Each row of a before or after table is a point. One or more steps were done to the points. Then noise was added and the rows were shuffled. The steps act on how far a point lies along the listed directions, d1 being the first. What was done? A step turns or swaps two directions, mirrors them in a line or flattens them onto one, adds a multiple of one to another, or multiplies one. Angles are multiples of 10 degrees, from the lower direction toward the higher: turns from -170 to 170, lines from 10 to 170 but not 90. Use the fewest steps. Two steps may share a direction if one is a turn and the other turns, adds or multiplies; they go together, in the order done. Otherwise the lowest direction goes first.

Directions:
(1): | -0.030 | -0.044 |  0.034 |
(2): | 0.025 | 0.024 | 0.053 |
Before:
|  0.050 |  0.026 |  0.097 |
|  0.015 | -0.001 |  0.043 |
|  0.000 | -0.002 | -0.018 |
|  0.024 |  0.000 |  0.084 |
|  0.046 |  0.017 |  0.075 |
|  0.015 |  0.003 |  0.043 |
| -0.021 | -0.035 | -0.003 |
|  0.027 |  0.018 | -0.023 |
| -0.005 | -0.005 |  0.006 |
After (9 x 3):
| -0.006 | -0.014 |  0.007 |
|  0.053 |  0.055 | -0.044 |
|  0.028 |  0.026 | -0.024 |
| -0.011 | -0.030 | -0.024 |
|  0.047 |  0.038 | -0.067 |
|  0.013 |  0.004 |  0.038 |
|  0.026 |  0.026 | -0.027 |
|  0.050 |  0.055 | -0.084 |
|  0.004 |  0.005 |  0.005 |
Steps: turn d1 and d2 by 110 degrees

Directions:
(1): |  0.038 | -0.062 | -0.005 |  0.009 |
(2): | -0.014 |  0.001 | -0.065 |  0.030 |
(3): | 0.005 | 0.010 | 0.030 | 0.066 |
Before, 9 rows:
|  0.003 |  0.008 |  0.002 |  0.013 |
| -0.014 |  0.013 | -0.040 |  0.008 |
|  0.021 | -0.043 |  0.008 | -0.028 |
|  0.017 | -0.016 |  0.053 |  0.001 |
| -0.001 | -0.011 | -0.005 |  0.033 |
|  0.003 |  0.005 |  0.006 |  0.016 |
| -0.017 | -0.005 | -0.035 | -0.018 |
|  0.021 | -0.039 | -0.033 |  0.048 |
| -0.001 | -0.011 | -0.062 | -0.024 |
After (9 x 4):
|  0.003 |  0.005 |  0.001 |  0.016 |
| -0.028 |  0.015 | -0.097 |  0.032 |
| -0.004 | -0.011 | -0.030 |  0.046 |
|  0.031 | -0.017 |  0.120 | -0.029 |
|  0.029 | -0.044 |  0.039 | -0.044 |
|  0.007 | -0.038 | -0.090 |  0.077 |
|  0.003 |  0.006 | -0.002 |  0.016 |
| -0.012 | -0.013 | -0.122 |  0.005 |
| -0.027 | -0.005 | -0.072 | -0.003 |
Steps: multiply d2 by 2.5

Directions:
(1): | -0.004 | -0.039 |  0.022 |  0.013 |  0.062 | -0.044 |
(2): |  0.018 |  0.018 | -0.069 | -0.035 |  0.035 | -0.013 |
(3): |  0.067 | -0.037 | -0.004 | -0.002 | -0.037 | -0.028 |
(4): |  0.027 |  0.069 |  0.028 |  0.013 |  0.005 | -0.039 |
Before, 11 rows:
|  0.033 | -0.002 |  0.011 | -0.001 |  0.048 | -0.061 |
| -0.003 |  0.006 | -0.082 | -0.029 |  0.036 |  0.010 |
|  0.032 | -0.009 |  0.009 |  0.017 |  0.028 | -0.041 |
|  0.055 |  0.056 |  0.001 | -0.023 | -0.003 | -0.003 |
|  0.031 |  0.006 |  0.011 | -0.003 |  0.001 | -0.026 |
|  0.024 | -0.025 | -0.017 |  0.025 |  0.082 | -0.108 |
|  0.037 |  0.058 |  0.011 | -0.006 | -0.011 | -0.044 |
|  0.019 |  0.023 |  0.066 |  0.043 | -0.036 | -0.009 |
| -0.045 | -0.014 | -0.023 |  0.000 |  0.027 |  0.006 |
|  0.061 | -0.062 | -0.009 |  0.014 | -0.059 | -0.012 |
|  0.053 |  0.043 |  0.024 |  0.024 | -0.016 | -0.049 |
After, 11 rows:
|  0.005 |  0.016 |  0.023 |  0.023 | -0.047 |  0.004 |
| -0.004 | -0.023 | -0.012 |  0.003 |  0.076 | -0.047 |
|  0.027 |  0.026 | -0.005 |  0.011 |  0.035 | -0.038 |
|  0.001 |  0.031 | -0.093 | -0.031 |  0.026 |  0.010 |
|  0.042 |  0.027 |  0.015 |  0.004 |  0.031 | -0.060 |
|  0.030 | -0.057 | -0.004 | -0.019 |  0.045 | -0.009 |
|  0.014 |  0.001 | -0.006 | -0.014 |  0.029 | -0.026 |
|  0.002 | -0.045 |  0.003 | -0.010 |  0.048 | -0.049 |
|  0.062 | -0.031 | -0.001 |  0.009 | -0.062 | -0.004 |
| -0.056 | -0.001 | -0.002 |  0.009 |  0.075 | -0.001 |
|  0.062 |  0.064 |  0.006 |  0.031 |  0.014 | -0.106 |
Steps: swap d1 and d4; swap d2 and d3
